Every row gives one point. Each copy is the shape, with its points in the same order, turned, moved and blurred by noise. Is it also mirrored, or only turned?

Shape (6 x 3):
[[-0.5  1.8  2.3]
 [-1.6  8.1 -3.3]
 [-1.2 -2.7  4.7]
 [ 1.2 -2.1 -2.2]
 [-2.2 -0.5 -3.7]
 [-0.2  0.0 -0.6]]
Copy 1 (6 x 3):
[[ 0.0 -1.3  1.2]
 [-5.0 -4.7 -4.5]
 [ 2.1  2.5  4.0]
 [ 2.0  2.7 -3.7]
 [-2.0  2.8 -3.7]
 [ 0.5  0.7 -1.6]]
Copy 1 is: mirrored
Copy 2 (6 x 3):
[[ 1.6  1.5  0.8]
 [ 0.2  9.1 -3.5]
 [ 0.0 -2.8  3.0]
 [ 0.7 -1.8 -4.5]
 [-2.6  0.5 -3.7]
 [ 0.1  0.4 -1.8]]
Copy 2 is: only turned
Copy 3 (6 x 3):
[[-2.1  1.8 -1.2]
 [ 3.0  5.2  4.8]
 [-4.7 -1.7 -3.4]
 [ 2.5 -2.2 -2.6]
 [ 2.5 -2.5  1.3]
 [ 0.7 -0.5 -1.2]]
Copy 3 is: mirrored
Copy 4 (6 x 3):
[[-2.3 -0.5  2.5]
 [ 4.4 -4.4  5.6]
 [-6.0  0.9 -1.3]
 [ 0.7  1.0 -3.2]
 [ 1.5 -3.4 -2.1]
 [-0.4 -0.5 -0.9]]
Copy 4 is: mirrored

Shape (8 x 3):
[[-1.3 -0.5 -0.9]
 [ 1.4 -6.3  6.3]
 [-2.7 -1.6 -3.6]
 [-5.8  3.9  1.5]
 [ 0.4 -4.0  1.8]
 [-1.3 -1.0 -0.9]
 [ 0.7 -0.9  1.7]
 [-0.9 -0.3 -0.2]]
Copy 1 (8 x 3):
[[ 1.5  1.0  1.2]
 [ 0.8 -6.3  7.1]
 [ 4.0  1.7  0.5]
 [-0.9  6.7  4.5]
 [ 2.0 -2.7  3.9]
 [ 2.1  1.0  1.4]
 [-1.0 -1.7  2.5]
 [ 0.6  0.2  1.7]]
Copy 1 is: mirrored
Copy 2 (8 x 3):
[[-1.3  1.1 -0.6]
 [-4.6 -7.5 -1.6]
 [-0.8  3.0 -2.4]
 [-4.4  4.3  5.3]
 [-1.9 -2.8 -1.2]
 [-1.6  1.1 -0.6]
 [-0.6 -1.9  0.7]
 [-1.0  0.6  0.3]]
Copy 2 is: only turned

Shape (8 x 4):
[[-1.4 -1.8 -0.7  0.8]
 [-1.8  3.6 -2.1  1.6]
 [ 3.9  1.8  0.9  1.6]
 [ 4.1  2.6 -3.2 -5.9]
 [ 1.9  0.6 -7.2 -2.7]
 [-1.5  2.8  2.3 -4.5]
 [-1.0 -0.6  1.2  2.3]
 [-1.3 -1.0 -0.2 -2.3]]
Copy 1 (8 x 4):
[[-0.9 -1.5 -0.8 -0.2]
 [-3.1  3.2  2.7 -0.1]
 [ 1.2  4.5 -1.3  2.3]
 [ 3.3  6.7  0.2 -5.4]
 [-1.3  4.8 -1.1 -7.2]
 [ 3.7  1.5  4.1 -0.8]
 [-1.0  0.1 -0.9  2.0]
 [ 1.4 -1.0  0.1 -2.4]]
Copy 1 is: only turned
Copy 2 (8 x 4):
[[-0.5 -0.5  0.0  3.1]
 [-0.2  2.9 -3.6  0.2]
 [ 0.4 -1.0  0.6 -3.8]
 [ 5.5 -4.4 -6.0 -0.7]
 [ 0.2 -4.5 -7.3  1.8]
 [ 6.7  1.3 -0.9  1.0]
 [-0.4  1.1  2.0  1.1]
 [ 2.7 -0.8 -0.4  3.3]]
Copy 2 is: mirrored
Copy 3 (8 x 4):
[[-2.6 -1.1 -1.1 -0.4]
 [-2.3  0.7 -5.8 -1.4]
 [ 3.4 -1.1 -4.1 -0.1]
 [ 1.2  4.8 -3.3  5.7]
 [-2.6  1.1 -3.9  6.2]
 [ 0.1  6.1 -1.4 -1.8]
 [-1.0 -1.7 -2.1 -3.3]
 [-1.9  1.9  0.1 -0.1]]
Copy 3 is: mirrored
